Rows are points. Each copy is the shape, with its points in the same order, turned, moved and blurred by noise. Say if it was mirrored as well.

Shape (7 x 2):
[[-3.3 -3.8]
 [ 4.4  4.1]
 [-3.2 -2.3]
 [-3.3 -2.5]
 [ 5.0  3.1]
 [ 3.6  4.0]
 [ 1.8  6.1]]
Copy 1 (7 x 2):
[[-3.6 -0.4]
 [ 7.0  0.5]
 [-3.3  0.2]
 [-3.1  0.5]
 [ 6.8 -0.9]
 [ 6.0  0.6]
 [ 5.6  2.3]]
Copy 1 is: only turned
Copy 2 (7 x 2):
[[ 0.7 -5.3]
 [-0.1  6.6]
 [ 0.9 -4.1]
 [ 1.6 -3.7]
 [-0.8  6.8]
 [ 0.2  6.3]
 [ 3.6  6.1]]
Copy 2 is: mirrored

Shape (9 x 4):
[[-4.0  1.8  1.1  2.2]
 [ 6.7 -0.8 -2.1 -2.8]
 [ 1.1 -5.9 -2.8 -0.6]
 [ 2.2 -4.0  6.4 -0.5]
 [-1.2  1.0 -3.5  2.6]
 [-2.6  0.6 -3.1  3.5]
 [ 2.7 -3.3 -0.3 -4.8]
 [-0.4  5.1 -9.9  1.2]
 [-0.2  4.6 -6.7  5.6]]
Copy 1 (9 x 4):
[[-0.3 -4.1  1.6  1.5]
 [ 1.2  6.6 -1.3 -3.8]
 [-1.1  0.4 -5.1 -5.1]
 [ 3.4 -1.7  2.3 -7.8]
 [-0.1 -0.4 -2.6  2.3]
 [ 0.0 -2.6 -3.0  2.3]
 [-1.8  3.1 -0.2 -6.1]
 [-2.8  4.4 -4.3  7.5]
 [ 1.6  1.1 -4.2  7.4]]
Copy 1 is: only turned
Copy 2 (9 x 4):
[[ -4.0   1.2  -2.5   0.4]
 [  5.5  -0.6  -5.7  -5.6]
 [  5.6  -2.9  -1.0  -0.6]
 [  3.5   5.7   1.7  -4.4]
 [ -0.8  -0.7  -6.0   1.3]
 [ -1.2  -1.2  -4.8   2.6]
 [  4.0  -1.9  -1.1  -5.8]
 [ -1.9  -5.7 -12.0   0.6]
 [ -1.4  -1.1 -11.0   3.0]]
Copy 2 is: only turned
